Each row is a point. Examples show where two turns around zero, p and q, send a point. Write where each new point lands after one turn and then the other. Backwards means that the second turn is done in reverse. Each puzzle has new turns, and all numbers are rounded.

Turn p:
[ 2 20 -9] => [-13  15  -9]
[-3  8 19] => [-16 -12   5]
[-23  20  -3] => [-16  -4 -26]
[ 23 -48  -7] => [45  0 29]
Turn q:
[-8 28 17] => [ 3 24 24]
[-5 10  1] => [-3  9  5]
[ 24 -30  26] => [ 31 -34   5]
[ 14 -11 -39] => [ -7  -3 -42]
[-25   3  -5] => [-24   3   8]
Where do these land?
q, then p: [-35 -19  -2] => [ 11 -35 -15]
q, then p: [27 30 -1] => [-23  33   7]
p, then q: [  3 -13 -24] => [ 18  15 -14]
q, then p backwards: [ 5  2 27] => [ 15 -23   4]

Turn p:
[  2 -31  14   8 -15   0] => [-13  -6  -3 -11 -11 -31]
[  3  37  10  -6  24 -33] => [ 33 -27 -12  16  18  25]
[-26  -4   6 -16 -18  23] => [-14  28 -22 -19  -2   1]
[ 15 -20 -33 -18 -32  15] => [-49  16  19  -1  14  -5]
[ 7 31 24 22 -3 -6] => [ 26 -23   3 -25  -3  15]
[ -9   6 -12  21  34 -20] => [ 22 -13   3  32 -22  12]
[  7 -18  -8 -11  10  21] => [ -4  25  11   9   5 -16]
Turn q:
[-15  14  -6 -30  24   0] => [  3  22 -35  11  -2  -9]
[ 24  19 -17   2  25 -16] => [ -9 -10 -15  -9  -4 -40]
[ -5 -33  36   5 -28  10] => [11 -4 37 24 -2 35]
[-12  -9 -25   9  -8  44] => [ 18   5  -3 -23  41  20]
[  1  18  20  12 -19  -8] => [ -2 -19   4  -5 -26  15]
[-10  17 -16 -14 -18  -5] => [  2  19  -9 -22 -15   5]
[38 -8 -9  3 -2  6] => [ 17 -11  20  -8   6 -26]
[-21 -18  18  14  26 -30] => [-42  -3   0  33   2   2]
Where do these land?
p, then q: [ 32  19 -11  -7 -33 -15] => [  1  12 -12  43  25  11]
p, then q: [  0  -8  17 -18   8   3] => [-12   0  -7  -5  -4 -23]
q, then p: [ 17 -28  12  15   3   9] => [ 24  -9  -1  -1 -12 -27]
p, then q: [ 23  35  -3  -4  -6 -16] => [17 -6  0 29 29 -5]
p, then q: [-31 -18  -8  -4  11 -12] => [-16  -2   7 -35   5   8]
q, then p: [ 24 -11  -6   2  -6  20] => [ 16 -11   6   6  17 -21]
p, then q: [-37 -25 -12   4  42  22] => [ -6 -29   4 -51 -29   5]
p, then q: [-48   2   6  -1   1  14] => [ 15  12  -9 -46  -4   0]
p, then q backwards: [ 20  33   5  13 -20 -25] => [  3   7   9  43 -14  23]

Turn p:
[  1 -16 -11 -13 -13   9 -23 -24  18] => [  0  -2  -1  18  -7  10 -42   3   4]
[ 13 -26   6 -14  13 -14 -13   7  -7] => [-21 -16   3 -11   2 -23 -15   0  13]
[  3  20  35  26 -11  13 -21 -29  -9] => [ -5  11   2  20   6  24   5 -52   6]
[ -4  15  -3 -22  26  20  27  23  31] => [ 48 -14  -1  -1  18 -12  14  28  11]
[ 27  -2 -11 -18 -33 -11  33 -15   5] => [ 23  27   6 -19 -20 -20 -24  -3 -26]
[  8  21 -18   0  17   0  19  11  16] => [ 22   7 -17   0  16 -12  13  19  -8]
[ -7 -36  37   7 -23 -13   0  19  31] => [  7 -46  -2   2 -45 -12  -2 -20   2]
[-23  26 -14  -5  11  -9   4  -1  -6] => [  3  15 -15 -12   8  20  15  18   9]
[-27 -12  -9   6  24  22 -27   5 -32] => [-36 -12  21  10  23  25   9  17  15]
[ 18  27 -14   4 -25  -1 -17  -1 -27] => [-18  47   4  14  -7  -3   5  -5   1]
[ -8 -19   0  29  16 -17  19   5 -20] => [-24 -19  -1 -22   7   1  20  -2 -27]
Turn q:
[  2   1  15   1   3  15   8  19 -30] => [ -8 -16   2   8  -1   8  22 -24  17]
[ 30   2  20   2  10  17 -15 -18   3] => [-12  28  15  13  26   0   4   1  16]
[-15 -14 -48   0  10   2  11  -7 -21] => [ 17  -8 -42 -16   2  14  22   9 -18]
[ -2  -4   2   3 -31   3  -6  -2   9] => [  2  -8  10 -17  12  -2 -22  -6  -1]
[ 11 -11  29 -27  -2   1   5   3  19] => [-29  -2  14  12   7 -30  -8  -2  -3]
[  0  26   6 -12  -3   2  33  -3 -13] => [ 16  -3 -16  18  -7 -21   2 -27  10]
[ 17  16  34 -31 -14 -23 -17   2   2] => [-22  -2  13   6  -5 -31 -22   8  38]
[-37 -15 -17  42   4 -31  16  -6 -10] => [ 48 -22   9 -14 -22  12  20  20 -23]
[ 40   0   1   5   5   3 -26  16  37] => [-29  17  13  23  14  22 -33  19  -2]
[-45  -1 -42  16  18  10  -9  -3   4] => [ 15  14 -20 -33 -26  27  14   3 -32]
Where do these land?
q, then p: [ 32 -12 -12 -19  15 -27 -18   5  -1] => [ -4 -23 -11  16 -11  -3  30  33  -1]
p, then q: [  9  -7  16 -26  35   2  -5 -16  -3] => [-27  26   4   5  -8 -10   6  29 -12]
p, then q backwards: [-35  11  -1   7 -20  -3  37   1   1] => [-35  -7 -20  32  18  -2  -7   0  -7]
q, then p: [ 15   8  27   5  23 -26   0 -33  -5] => [ 17  -2 -29  -1 -10 -27  32 -17  -6]
p, then q: [-17  29 -10   1  -7  17  10 -23  -1] => [ -5  22  -8  18  10  15   1 -28  12]
q, then p: [40 -8  1 -3 12  5 -8 28 -6] => [  1 -32   0  20   9  25  18  10 -13]
p, then q: [-38   7  -7  21   1   6   9 -12 -17] => [ -9   3 -10   0   8   2  21 -42  -9]
q, then p: [  0   3   7  -8 -26   1 -30  30   4] => [  2 -22   6  14 -14  23 -20   5  27]
q, then p backwards: [ 22 -31  -8  -6 -42  15 -19  27   0] => [-15 -37   2   2  43  -2 -13 -30 -13]
q, then p: [-28   1 -12  28   9   9  24  -7  29] => [-19  38  28  -5   8  -9   4 -24  -2]

Turn p:
[-13 -12   9   4  -8  11  -8   5  48   6 -13  14] => [ 28  16  10   6  -8 -17 -10  36  -5  -2  12  16]
[ 13  -4   2  -4  -8  -2  -8   2 -21  -4  29  12] => [  0  -3 -13  -2   6  20   0 -24  16   8  10  12]
[40  3 -3 27  0  3  8 -6 38  9 -1 -1] => [ 25 -25  25  30  -6  17   9  27   4   5   4  -4]
[-12  -6 -14  -2  -2 -10  -5  13   2  -2 -14   0] => [ -6   4  -6  -4  10  -7   0   8 -23  -3   2   6]
[ -5 -15   7 -13  -8  -9 -10 -13   4   5  -8   0] => [ 12   7   1 -14  18 -10 -10   4   2   7   1  -4]
[  9  17 -10  15   5  11  12 -13 -16  -1  -7   9] => [-26  -7  14   8  -1   6  17   2  15  -1  -6  -1]
[-14   5 -10  -3  16   1  -9 -15  -5  -9  -2  -9] => [-13   3  -2 -14   0  -5   3   1   2 -16  10 -18]
[  1  -9  -8 -14  17  11   5  24 -19   7  -9  -2] => [-19  11   5   5  -8  -4  -4 -20 -24  15   5  -3]
[-11  18  -8  -7  -8  11   7  -6 -18 -13   3 -21] => [-23 -17 -15 -13 -14 -11   1  -7   7  -5  -8  -8]
[-11  13  -3 -13  -2 -10   6  -2  10   6   8  11] => [ -3   9  -6  -8  -3  14 -16  12   2  -6  -9   5]
[ 12   9  20   4   0  -9 -14  10 -10   1  -3 -19] => [ 18 -12   6 -13  -5   0  13 -21  -9  -1 -12  -3]
[  5  -9  11   1   4  -3   9   2   3 -13  -1   4] => [ 9  9 -9  9 -1  0 10  1  2  8 -3 -6]
[-13  -8   8   5  -5  -7   6  -3 -12   9  19   1] => [  2   5 -10   7   9  -1 -13 -17  12 -11  -7   5]
Turn q:
[ 20 -20  -3   7 -17   6   6  -4  -2  -6   6 -18] => [ 13   4   1  13 -10  -8  -8  14  -5  -1  12  26]
[  2  -8  -7 -11 -19   2  -6  10   2 -21  22   9] => [ 15  -5 -10  -2   1  -9   6  -1  10 -27  20   5]
[ 16 -16   8  18   4  -9   1  -5 -11   0 -25  -3] => [  7  -3  -2   6 -11  18 -21  14  -1  14 -17  12]
[ -2  -1   5 -12 -23 -16  -9  14 -14  30  24  -1] => [ 12  -9   7  14 -25   1  40  -6  -7 -11   1  -4]
[ -9   0   9  -7   6   3  -1 -25   5  -9  -4  19] => [-15  -4 -18 -14  -4  -8 -16 -15  -2  -3  -7  -4]
[  1  -4  17 -14  20  -4   0  -5 -12  -8  -4   1] => [ 10  10 -11  -5   3  -4  -7  -8  -4  -2 -25  -4]
[-18  -6  -7  12   9   2  14   1 -10 -21 -15  -1] => [  7  -5  13 -16   7  -7 -25  11  11   4  -6  -7]
[-16 -10   7  -4 -10   5  -8   7  13   6 -10  -4] => [  5 -24   0   5   8  -4   1  -5 -12   8   6  -4]
[  7  25  -4  15  14   8  -4   1 -13  -3   1   7] => [-15  14   2   1   6   5   3   3  28   3 -11  -3]
[-18  -1  -2  -4  19 -14  20  -3   7   9  -3  10] => [ -5   6  14 -15  -4   6 -11 -11 -15  -1  -4 -23]
[-10  23  -5  17 -17  -2 -14   7  10 -16  -3 -18] => [ 3 -8 -4 -8 10 -4 13 12 22 25 22 -1]
[-1 19  2 -9 -3 26 11 -4 10 -4 -2  0] => [-16   4   6  -6  19 -13   2 -16   4   3   4  14]
[ 22   8  -9  -1 -10  -8  -5  11  20  14  10   4] => [-5  8 -3 10 -1 23 19 -3 -5 -5 22  6]
[ -4  14 -17 -15   8   6   6  -8 -18   9  -7  -1] => [-17   6  12 -15   4  -6  11   9  -4  -7 -19   2]
[  8 -21   8   7  20  -6 -12   5  12  20   9  -4] => [  4   7  -8  31  -4  11  -5   1 -19   2  -1 -17]
Where do these land?
p, then q: [ 17  -7  -5  -9 -10  -3  -6  13  18   5  18 -19] => [  0  -3  -9  28 -10  -1   3  18  -3 -18  -2  13]
q, then p backwards: [-16   5   7  11   7  -6   6  10  -9  14 -13   2] => [22  9  7 -6  5 -1  9 -9 -4 12 -8 -8]
p, then q: [  5  -9  16   8  -3  11 -18 -12   8  -5 -14 -15] => [ 20  20  -5   0 -14  12   3  -8 -16   1   4   7]
q, then p: [-14  21  18  10  10  -7   1  11 -14 -13  10  -6] => [ 16 -14  16  -1  -6   6 -11  19  -6   4 -13 -18]
q, then p: [ 16 -15  13 -13   1   5  -3   8 -17   3  -4   2] => [-8  2  9  6  9 -2 27  9  0 12  2  4]
q, then p: [-11  -8  -5 -14 -15   5  13  13  13  17   2  20] => [  4  10 -17   3   7 -13   7 -14  27   5   5 -14]
q, then p: [18 23 12 -8  3 -6 14  8 20 -2 19 -4] => [-14  -6   8  -2 -16  21  -5   8  29  -8  -9  -9]
q, then p: [ -6 -11 -11   4  -4 -11 -19 -13 -17 -10   1  22] => [  1 -11 -23  -3   3 -15  -1  14 -20  10  15   6]
p, then q backwards: [  6  -7 -10   1  24   2   3  -9  20   1  -9  12] => [  2  -3 -22  15  12  -8   2  11   7   9  10 -13]
q, then p: [ 22   1   2   7  -6  12  -3  10 -17   5  11  -3] => [ 6  4  3 16 -5  4 18 18  5 -4 -6 14]
p, then q: [-13  -4 -18 -13 -10   8  17   4  15 -11  10   9] => [ -4 -15   8   6   6   6  16  14  12 -11  16 -17]
p, then q: [-16  -8  11  17   6 -12  10 -19  -5  -9  -8  -1] => [  7  18   3 -18  12  11 -11   8   1  18   5  -6]
q, then p: [  7   3 -19 -11  11  13 -10 -22  -2  21  -6  -8] => [-22  17  -9  -1   2 -11   5  -8 -15 -17 -16  11]
p, then q backwards: [-14  17 -11   9 -13 -11  -5  -3 -13 -15 -16 -11] => [-10   8 -14 -28  -6   7 -15 -11 -10   1  -8   7]
